Each row is a point. Each copy is the shape, with its points in the same order, turned, moved and blurred by noise. Some copies are also mirrored. Which?

Shape, 7 rows:
[[ 0.09 -0.82  0.69]
 [ 0.31  0.23  0.22]
 [ 0.63  0.58  0.13]
 [ 0.13 -0.17 -0.64]
 [-0.30  0.15  0.30]
 [-0.38 -0.06 -0.25]
 [ 0.06  0.11  0.11]]
Copy 1:
[[ 0.31 -0.27  0.97]
 [-0.38 -0.38  0.03]
 [-0.61 -0.73 -0.29]
 [ 0.26  0.09 -0.43]
 [-0.47  0.16  0.21]
 [-0.07  0.46 -0.04]
 [-0.19 -0.02  0.05]]
Copy 1 is: mirrored
Copy 2, 7 rows:
[[ 0.00 -0.35  0.93]
 [ 0.19  0.27 -0.04]
 [ 0.45  0.55 -0.27]
 [ 0.37 -0.62 -0.43]
 [-0.42  0.04 -0.02]
 [-0.23 -0.44 -0.28]
 [ 0.01  0.02 -0.09]]
Copy 2 is: only turned
Copy 3, 7 rows:
[[-0.17 -0.86 -0.13]
 [ 0.41  0.06  0.14]
 [ 0.86  0.31  0.18]
 [-0.01  0.57 -0.64]
 [-0.14  0.16  0.39]
 [-0.39  0.45 -0.12]
 [ 0.18  0.16  0.10]]
Copy 3 is: only turned
Copy 4, 7 rows:
[[ 0.74 -0.42  0.93]
 [ 0.36  0.22  0.05]
 [ 0.38  0.59 -0.28]
 [ 0.32 -0.60 -0.50]
 [-0.11  0.01  0.35]
 [-0.13 -0.51  0.00]
 [ 0.19 -0.02  0.09]]
Copy 4 is: only turned

Shape, 10 rows:
[[-0.30  0.49  0.14 -0.69]
 [-0.13  0.31 -0.11 -0.01]
 [-0.37 -0.24  0.04 -0.05]
 [ 0.28 -0.21  0.36  0.10]
 [-0.85 -0.03  0.24  0.14]
 [ 0.55 -0.33 -0.10 -0.07]
 [-0.70 -0.03  0.18 -0.18]
 [-0.63  0.53 -0.12  0.38]
 [-0.03  0.56 -0.78  0.62]
 [-0.18 -0.46  0.02 -0.14]]
Copy 1 (10 x 4):
[[ 0.03  0.21  0.01 -0.97]
 [ 0.33 -0.03  0.10 -0.33]
 [-0.03  0.39  0.08  0.09]
 [-0.27 -0.22 -0.23  0.20]
 [-0.09  0.50  0.77 -0.04]
 [-0.04 -0.04 -0.77  0.20]
 [-0.04  0.40  0.50 -0.33]
 [ 0.59 -0.07  0.76 -0.19]
 [ 1.18 -0.28  0.13  0.09]
 [ 0.00  0.55 -0.07  0.03]]
Copy 1 is: only turned
Copy 2:
[[ 0.75  0.04  0.44  0.65]
 [-0.04 -0.02  0.23  0.32]
 [ 0.19  0.42 -0.02  0.04]
 [ 0.19 -0.11 -0.36 -0.17]
 [ 0.00  0.70 -0.11  0.55]
 [ 0.19 -0.19  0.01 -0.64]
 [ 0.28  0.53 -0.05  0.35]
 [-0.41  0.39  0.22  0.81]
 [-0.77  0.00  0.73  0.22]
 [ 0.27  0.45 -0.15 -0.27]]
Copy 2 is: mirrored
